Rows are points. Each copy is the shape, with its points in the same order, turned, moved and blurred by noise. Some copies are also mirrored. Which?

Shape (7 x 3):
[[ 84 -35  -4]
 [-22   8 -21]
 [-46  93   2]
 [-43 -42 -20]
 [  7  36  43]
 [-11 -22  49]
 [ 24 -41  33]]
Copy 1:
[[-18  84 -24]
 [  6 -24  11]
 [ 40 -87 -49]
 [-27 -20  50]
 [-19 -25 -63]
 [-65 -16 -19]
 [-59  31 -16]]
Copy 1 is: only turned
Copy 2 (7 x 3):
[[ 85  -3  53]
 [ -4  54  -2]
 [-13  56 -92]
 [-33  53  46]
 [ 14  -8 -37]
 [-19 -20  13]
 [ 14 -19  41]]
Copy 2 is: mirrored

Shape (9 x 6):
[[ 19  20   0 -95 -12  11]
 [ -9  38   4 -49  26  41]
 [ 21  21 -21 -67  14  62]
 [ 22 -35  15   0  10  -4]
 [-27 -25  12  15 -35  20]
 [  4   1 -29   7 -10  19]
 [ 17  15 -12  45  10 -14]
 [-13 -36  23  43 -31 -10]
 [-16 -31 -14  -8  10 -22]]
Copy 1:
[[-24  79 -19 -11  39  33]
 [-23  21 -66 -15  27  13]
 [-52  42 -62  11  21  40]
 [-16   8  12 -15 -51   2]
 [-43 -41  17  11  -3  -3]
 [-21   2 -22  39 -16   2]
 [ 35 -19 -27  29 -41 -16]
 [ -8 -48  33   7 -34 -12]
 [-22  13  10   1 -23 -41]]
Copy 1 is: only turned
Copy 2:
[[ 51  -3   4 -37   1  72]
 [ 10   1  14 -72 -24  35]
 [ 41 -19  35 -67 -42  49]
 [ 20 -43  20 -12  14 -26]
 [-19 -48 -12  14 -38 -11]
 [ -7 -18  39  -2 -35  -1]
 [-34 -11  59  -4  13 -21]
 [-25 -51  -6  30   0 -38]
 [ 21   1   8   4  -1 -33]]
Copy 2 is: mirrored

Shape:
[[-15 -64   7 -27  18  -4  41 -24]
 [-17  10  26 -30 -37 -21   2 -30]
 [-40  29  26  12 -26 -20  40 -42]
 [-34 -14 -53 -21  -4 -20   1  22]
 [ -5  17  10 -24 -37  29 -19  -8]
 [ 42 -10  40  27 -19  46 -34 -50]
 [-26 -50  -4  24  -8  28 -24  45]
 [ 16   2  38  25 -23 -18   4  35]
 [-23  -2 -12 -34  -7  38 -11 -17]
 [ 17   6  12   9  35 -14   9 -31]
 [ 21   8 -47  32  16  27  21  14]
 [ -4  23 -51 -21  54  62   5 -29]]
Copy 1 (12 x 8):
[[  9 -27 -11  13  34  31   6 -71]
 [-30 -19  44  -5   1 -17  31 -29]
 [-47  25  47   2  22 -22 -12 -34]
 [ 27  -6   4 -52 -33   8  -7 -45]
 [-17  -1   3 -14 -11 -23  51   4]
 [-52 -14 -19  20  28  24  40  50]
 [ -4   5 -53   6 -57  31   7 -21]
 [ -9  19  33  37 -41  28  13   2]
 [  2 -11 -24 -28   7 -25  31 -15]
 [  6 -18  23  10  32  16 -22  10]
 [ 31  41 -14 -30   6  35 -12  19]
 [ 47   1 -41 -45  51 -26  -7  17]]
Copy 1 is: only turned
Copy 2:
[[-45  21 -12  -9  -5 -31  53  17]
 [ 35  40 -10  17 -29 -40   2  -6]
 [ 23   5  -7  -7 -32 -80 -20   1]
 [  7 -15 -26  38   9   2  17  53]
 [ 26  10 -16  32 -27   1 -10 -32]
 [  4  20  16 -13  16  -3 -11 -95]
 [ 10 -50 -36   3  16  19  50 -20]
 [ 43  -4 -49 -46  -6  -2  -3 -13]
 [ -7  -4   2  46 -27   2   9 -14]
 [ -4  19  25 -31   9 -16 -14   8]
 [-30 -36 -22  -5  25  16 -37   8]
 [-55 -24  42  38 -14  25 -35  12]]
Copy 2 is: mirrored
